Rows are points. To make a cloud, some directions were put in groups of two or more. Within a group, all points are equally far from the middle, so they leave a hole (a ring in 2 directions, a hollow ball in 3). The other directions are filled evenly. Then the cloud was stretched, turned, moved and blurred a little. How many holes are there, and how many directions does each take, smallest first?

Cloud (14 x 2):
[[-29 -26]
 [-17  11]
 [-26 -24]
 [-53   2]
 [-36  22]
 [ 11 -17]
 [-36  29]
 [ 18 -36]
 [ -1  18]
 [-49  43]
 [-46   4]
 [ 18  -5]
 [-24 -10]
 [-38  41]]
Holes: 0

Cloud (19 x 3):
[[-34 -39  16]
 [-44 -28  19]
 [ -1  34  27]
 [-35 -41   6]
 [-14 -19 -39]
 [-11 -50   3]
 [-36   3  38]
 [  1  39   0]
 [-25  36  -2]
 [-23 -41 -20]
 [-41  11  28]
 [  1 -45  24]
 [-51  -6  17]
 [-33 -18 -32]
 [  6  17  41]
 [ -9 -39 -26]
 [ 35 -21  10]
 [-48 -20 -10]
 [-45 -24 -14]]
Holes: 1 (3)

Cloud (26 x 4):
[[-12 -11 -42 -14]
 [ 55  -8 -23  24]
 [-18  -5 -27  34]
 [ 37 -18   1  42]
 [ 59   3  17 -21]
 [ 38  14 -52  -7]
 [ 34  36  12 -36]
 [-11   0  43   4]
 [ 28   5 -31  44]
 [ -6  -1  33 -28]
 [-18  20  37   8]
 [ 50  30  20 -24]
 [ 25  41   3 -38]
 [  2 -29  31  20]
 [ 47  -9  24  32]
 [ 39  30 -47   3]
 [ 34  -8  18 -40]
 [ -2 -34  -3  31]
 [ 63   3  20   1]
 [ 24  31 -47 -20]
 [ 11  36   3 -42]
 [ 13 -38 -12 -23]
 [-27  32  -3  23]
 [ -4 -24  33 -13]
 [ 41  49   8 -18]
 [ 46 -21 -27 -19]]
Holes: 2 (2, 2)

Cloud (53 x 6):
[[-42 -33  23  17  -2  34]
 [-11  -6 -60 -21  -4  16]
 [-35 -38  29 -19   3  42]
 [ 25  42  11 -19   3 -16]
 [ 44   2   2  15 -11  18]
 [-19  25 -18 -12  44 -17]
 [ 42 -15  36   7   7  -3]
 [ -2 -31  40 -34 -12  10]
 [ -4 -23  20  27 -18  -3]
 [  3   1 -53  10  18  14]
 [ 18  13 -13 -38 -51  20]
 [ 29 -18  11  -7   9  21]
 [ 57 -22 -27 -11   6   3]
 [-17  -8  17 -12  30  13]
 [ -8  -7   1 -67   6 -12]
 [-23  18   6 -31   6 -33]
 [ -9 -26  22 -64  26  11]
 [ 28  32 -11 -40  -3  33]
 [ 41   4  18 -21  18 -50]
 [ 14 -11 -13  26  22 -27]
 [-61 -23  -2  38 -32   6]
 [ -4  -8  65 -11  69  -5]
 [ 28  12   6   7  -1  28]
 [-40  -2   5 -51   0  26]
 [  5  -2  30 -61  10  16]
 [ -5  34 -35  24 -11   3]
 [ 22  24  51 -38  45  13]
 [-50 -38   3  38  58  -2]
 [  9  -6 -23 -54  -1  34]
 [ -7  17 -45 -28   9   4]
 [-28  14  -3   9 -36  10]
 [-10 -41  48 -28   9 -10]
 [ 28  24  51 -19  -6   6]
 [  5  -8  16 -40  40  30]
 [ -3 -27  43  10 -22  15]
 [-77  -1  20 -42  10 -15]
 [  6   9  -5   4  -9  36]
 [-22 -33  31  13 -77  47]
 [ 25   4  64 -48  26  -5]
 [ 11  40  25 -17 -20  15]
 [ 35  39 -33 -48 -14  23]
 [-28   5  21 -55 -41 -21]
 [-16  22 -28  22  12   7]
 [ 24 -28 -19   3 -43  -8]
 [-61 -34  62  -8  40  -6]
 [-13 -45  19 -68  49 -15]
 [-14  26 -37 -21   1  22]
 [-12 -52  59 -25  38  29]
 [ 23  41 -36   0 -53  -3]
 [-33  46 -30 -13  12   1]
 [ -3  -1  44 -14  34  -4]
 [ 10   4  25 -10  45 -53]
 [  2 -16  26 -32  30 -49]]
Holes: 0

Cloud (76 x 8):
[[-20 -20 -17 -22   7 -39  19 -65]
 [  0   3  47 -27 -17   5  60 -37]
 [-49  19 -22  31 -28 -28  -4  -9]
 [ 14 -11  12 -20 -19  53   6 -25]
 [-25  10  34 -28 -10  29  47 -44]
 [ 33   5   4 -13 -35 -10   0 -17]
 [-71 -16  10   3  34 -10  42  13]
 [-23 -50 -15 -10  33   4  12 -72]
 [-21 -23 -49 -19  12  18   0 -60]
 [ 39   3  35  10   9  48  28   1]
 [-32  28   4  32   3  47  14 -10]
 [-43 -13  28  17 -56  28   5 -17]
 [-39  -1  51  -6 -19 -32  28  -8]
 [ -5 -50   2   1   2 -21 -27  14]
 [-31  21   1 -10  35  61   0   5]
 [-28   7  59  -7  -6 -37  48 -31]
 [ 15 -13  -5   1  52   6  62 -20]
 [ 14 -30 -22  24   8  30  59 -15]
 [-44  19  -6  13 -27  35  31 -31]
 [-22 -33  -6  -7  33 -10 -50  10]
 [-39  13  38  44 -22 -20 -33  -5]
 [-21  -5 -30  -8 -44  47 -28 -12]
 [-24  18  15 -34  38  43  -5  41]
 [-26  30 -24 -14 -31  -2 -27 -26]
 [ 22 -43  34  29 -22 -26  -2   6]
 [ -9  27  13  20  20  46  -9 -23]
 [-50 -36  34 -10  -8  -3  67 -39]
 [ 14   9  24  -3 -39  22  60 -28]
 [ 23  11  29  20   8  57 -10 -18]
 [-68   2  16  38 -13  -2 -10 -28]
 [-18  13 -22  35   2  -7 -19  34]
 [  3 -33 -21  41  10 -13  32  15]
 [-37  -4  45 -24  30  58 -29  29]
 [-42   7  70  32 -48   2 -16 -36]
 [-16 -47 -58  38   9 -25  -6 -10]
 [-38   8   5  68  -1  -5   3 -34]
 [-26  37   1  -4 -39  13  -2  42]
 [-10  22  19  -2  43   3  51  -8]
 [-49  18  20 -27  17 -21  -7   5]
 [-45  -9  36   4   0 -50  61 -38]
 [-19 -15  41  20 -65  28  24 -12]
 [-57  14  29 -49  15  20   3  29]
 [-65 -20  28 -27   5   2  52 -21]
 [-36 -11   5  23 -45  24  39 -33]
 [-72 -26  24 -17 -13  20  19 -22]
 [-39 -33  24   7  11  55 -36  40]
 [-27  -6 -44  12  31  61  -9   7]
 [-40   4   2  11 -54 -25 -22  15]
 [-30  37  13  13   5  52  14 -10]
 [ 10  41  32  12  11  10  30   9]
 [-25 -31 -44 -46  20 -25   4 -24]
 [-40   2   3  -3  46  -3 -36 -18]
 [-14   9  40  49 -12 -20  22  19]
 [-38 -48  -9 -22  52  10   6  36]
 [-54  -1  17  17   5 -28   7  19]
 [-12  35  -1  14  32 -22  38 -25]
 [ 22 -27  21 -27  18   9  12   8]
 [-69  -3   5  -1  10 -35  -1   8]
 [-30  22  26   0  27 -14 -27 -20]
 [-37  29  12 -39   6  -6  13   4]
 [  3  12  43 -19 -33  37  36 -39]
 [-15  15 -15  35  18  -2  43  14]
 [-51 -17  23  18 -36 -20  -8 -50]
 [ -2  11   6  -3  19  71 -30  11]
 [-55  20 -36  -1   1   8  41  19]
 [  8  -7 -31  41   4  20 -21 -23]
 [ 38   1  25  24  -3  46  28  10]
 [-26 -17 -11  33 -54  -7  -8 -42]
 [-47   1  16  20   0  -7  12  38]
 [  5 -31  -8  16 -32  31  44  -9]
 [-13 -34  29  -7  42   6  21  17]
 [-57 -22 -11 -30  -8 -26 -27 -32]
 [ 23   6 -13   0 -50   3 -37 -17]
 [-41 -15 -10  19 -45  26  18 -31]
 [-42  27  28 -43  12   6 -10  30]
 [-55  13  -6  20 -19 -19 -28  31]]
Holes: 3 (2, 2, 2)
